Rows are points. Any point is a mix of the corners, with weights that add up to 1. It lies inside the corners' shape when no weight is negative. Is each point inside? If not, which corners have a negative weight?

Corners:
(1): [11, -13]
(2): [-59, -18]
(3): [35, 22]
Points:
[-2, 6] -> inside
[12, -7] -> inside
[-41, -19] -> outside (3)
[5, -11] -> inside
[-54, -21] -> outside (3)

Corners:
(1): [32, -19, -55, -3, -2, -23, 22, -47]
(2): [-24, 4, -55, 2, 14, -34, -4, 7]
(3): [7, -4, 23, -51, 2, 0, -53, -20]
(4): [-15, 68, -44, 24, 40, -16, -11, -30]
(5): [6, -20, 64, 24, -9, 72, 18, -4]
(6): [40, -6, 1, -46, -6, 41, -27, 6]
(7): [14, 24, -20, 28, 53, -63, 17, -16]
(8): [2, -21, 39, -49, -18, 70, 51, 8]
(9): [8, -42, -47, -23, 46, -15, 5, -34]
Points:
[6, -7, 31, -35, 15, 39, 11, -7] -> outside (1, 2)
[9, -16, -29, -11, 28, -13, 4, -23] -> inside
[-9, 27, -13, 22, 11, -17, 14, -14] -> outside (6, 9)
[-3, 8, -30, -7, 18, -7, -4, -9] -> inside
[17, -26, 3, -20, 3, 23, 2, -5] -> outside (4)
[13, -21, -33, -12, 19, -9, 8, -30] -> inside
[10, 3, 6, -17, 12, 17, -6, -19] -> outside (2)
[8, -7, -35, -49, 9, -5, -14, -24] -> outside (5, 7)

Corners:
(1): [8, -29, 26, 8, -10, 42, 37, -13, 32, -38, -10, 46, 31, 30, -10, -29, -17, 32]
(2): [42, -48, -29, -1, -40, -3, 8, 56, -33, -55, 22, 17, -26, -22, -2, 52, 11, 53]
(3): [-16, -1, -22, 17, 5, 10, -27, 8, -10, 5, -7, 25, 43, -13, -1, -26, -45, 12]
(4): [10, 38, -18, -53, -19, 0, -2, 27, 5, -31, -17, -36, -63, -24, -8, -17, 2, 14]
(5): [-32, 16, 27, -20, -35, 42, -37, -30, -22, -40, -22, -37, -25, -33, -7, 39, -30, 33]
(6): [-27, 10, -28, -31, 31, 27, -7, 7, 24, 34, -15, -50, 24, -6, 32, 20, -9, -14]
(7): [29, 45, 9, 38, 41, 38, 16, -34, 28, 30, 4, 37, -18, 4, 17, -54, 35, -28]
(8): [19, -56, 4, -26, -46, -5, 10, 9, -21, 21, -35, 41, -30, 18, -1, -24, -10, 12]
(9): [-24, 35, 47, -23, -51, -1, -3, 24, 67, 28, 40, -31, 20, 4, 57, 20, 25, -22]
(10): [47, -46, -35, -61, 13, -1, -55, 43, -33, -20, -18, 50, 29, 61, 7, -22, -53, 29]
(11): [15, 67, -8, 32, -10, -24, -31, 36, 84, 14, 9, 2, -45, 37, 25, 6, -39, -6]
(12): [-9, 42, 39, 29, 12, -44, -48, 51, 59, 16, -35, -19, -22, -31, -35, 73, -24, -24]
(13): [50, -3, -7, -44, 9, -21, -10, -17, -24, 17, 9, 37, 38, -10, -6, 57, -38, 55]
(14): [48, 13, 14, -27, -3, 52, -44, 41, -4, 26, -36, -46, -30, 20, -40, -32, 25, 24]
(15): [25, 14, 16, 15, -27, 54, 29, -36, -16, -32, -8, -30, 20, 21, -14, -23, 46, -12]
(16): [-38, -15, -13, -32, 14, -14, -19, -20, -6, 2, 35, -30, 7, 27, -12, 25, -33, 33]
(17): [-36, 75, 26, -4, -27, 13, 28, -21, 39, 41, 5, 21, -61, -34, -35, 23, 23, -32]
(18): [33, 37, 50, 18, 39, 6, 40, 34, 3, 14, 30, 11, 25, -10, 23, 44, -26, 6]
(19): [38, -48, -23, -32, -24, 31, 23, 20, 13, -45, 37, 37, -49, -52, 0, -25, -29, -31]
Points:
[11, 9, 7, -11, -11, 7, -2, 8, 9, -4, 4, 13, -13, 1, -10, 6, -10, 13] -> outside (6)
[18, 3, 2, 2, 9, 21, -4, 2, -1, -9, -9, -3, -7, -5, -5, 4, -12, 16] -> outside (9, 10, 17)
[-6, 35, -7, 5, -15, 10, -10, 20, 35, 17, -3, -33, -39, -10, -1, -12, 15, -18] -> outside (1, 5, 10, 13, 18)
[6, -1, 3, -16, -15, 5, -8, 18, 4, -5, 0, -2, -4, -2, 0, 16, -16, 15] -> outside (7)
[6, 19, 10, -4, -7, 9, -2, 6, 13, 7, -1, 4, -5, 5, 1, 9, 2, 8] -> outside (19)
[16, 6, 6, -11, -19, 24, 6, 6, 10, -6, -4, 15, -8, 3, 9, -13, -6, 8] -> outside (12, 16)
[32, 13, 11, -20, -21, 25, -4, 17, 5, 2, -14, -2, -13, 24, 9, 0, 11, 23] -> outside (3, 12, 16, 19)
[26, 16, -22, -7, 20, 11, -27, 23, 1, -8, -2, -20, -8, -4, 2, 12, -22, 14] -> outside (1, 8, 9, 17)

Corners:
(1): [-67, -18, 3, 9, -16, 12, 2, -8, 15, -12, -32, -3, -15, -14, 5, -10, 17, 21, -5, -25]
(2): [-95, -2, 14, -4, -16, -52, -11, 7, -34, -22, -6, 21, -10, -4, -7, -2, 12, 7, -12, 2]
(3): [12, 24, -22, -15, -22, 2, -10, 23, 2, 34, 2, 4, -1, -4, 24, 9, -19, 9, -9, -5]
(4): [0, 2, 31, -10, 14, 20, 0, -12, 11, -2, 5, 19, 18, -2, 16, -9, -10, -2, 7, -21]
(5): [-65, 5, 0, 5, 36, 25, -5, 5, 7, -4, 8, 18, -9, -8, -27, -16, 15, 1, 3, -7]
(6): [-15, 0, 35, 14, -12, 14, 14, 30, -2, -3, 1, 20, -4, 15, 7, 31, -11, 11, 1, 11]
(7): [16, 14, -39, -23, -20, 14, 14, -9, 7, -10, -18, 20, -14, 6, -7, 18, -22, -4, -9, -27]
(8): [-11, 10, 21, -12, -14, 31, 35, -7, 22, -4, -20, 14, 23, -4, 5, -26, -13, 18, 23, 8]
(9): [-11, 17, -18, -28, -23, 11, 13, -1, -5, -22, 4, 0, -13, -7, 26, -16, 29, -16, 1, 4]
(10): [16, -13, -15, -14, -25, 4, -18, 28, -53, -14, 2, 6, 14, -6, 15, -12, 2, 12, 2, -18]
(11): [2, -3, -67, 68, 25, -27, -2, -13, 19, -26, -38, 5, 53, 29, -2, 23, -6, 8, 4, 5]
(12): [11, 18, 18, 6, 3, 28, 40, -8, -22, 52, -30, 12, 57, -21, -1, -5, -8, -8, -12, -14]
(13): [-14, -31, 6, -13, -19, -5, -2, -26, 16, -12, 23, -11, -18, 3, -7, 7, -4, -12, 18, 12]
(14): [13, 18, 20, -13, 8, 33, -2, -15, 2, 15, -34, 16, -7, -7, -3, -10, -13, -7, -15, 18]
(15): [-2, 22, -30, 34, 14, 22, -2, -4, -30, -8, 5, -1, 5, -9, 24, 24, -29, 5, -4, 9]
(16): [9, 4, 25, -11, 94, 32, 19, -6, 14, -12, -3, -27, -9, -7, 7, -14, -5, 0, 13, 5]
(17): [12, 6, 26, -12, -22, -10, -5, 11, 11, -18, 10, 5, -24, -24, -9, -16, -1, -10, -8, -7]
(18): [4, 26, 8, -17, 6, 24, -3, -10, 15, -15, -14, -13, 15, -15, -2, 22, 2, 8, 32, -1]
(19): [-27, 11, 19, -15, 27, 31, 2, -13, 15, -6, 1, -30, -6, 22, -4, -9, -17, -10, -13, -1]
(20): [1, 19, -11, -21, -9, 15, 11, -25, 0, -21, 6, 3, 10, -7, 1, -12, 38, 37, -16, 6]
(21): [11, 2, -6, 58, -15, -89, -23, -15, 10, 6, 4, 9, -31, 69, -15, -29, -6, -4, 24, -11]
Points:
[-12, 6, -1, -9, -4, 7, 3, -8, 2, -2, -3, -1, -3, -4, 1, -9, -2, 1, 2, -12] -> outside (6, 11, 14)
[-5, -3, -11, 15, -1, -17, -5, -8, -7, -8, -12, 8, 0, -5, -1, -7, 4, -14, 5, -12] -> outside (3, 6, 8, 19, 20)
[0, 10, 3, -5, 5, 8, 4, -2, 1, -5, 1, 3, 1, -1, 5, -4, -5, -2, 3, 1] -> outside (1)
[-18, 5, -5, 1, -12, -1, -8, 4, -2, -15, -3, 5, -6, 1, 0, -5, 4, 7, 2, 5] -> outside (4, 7, 12, 16)
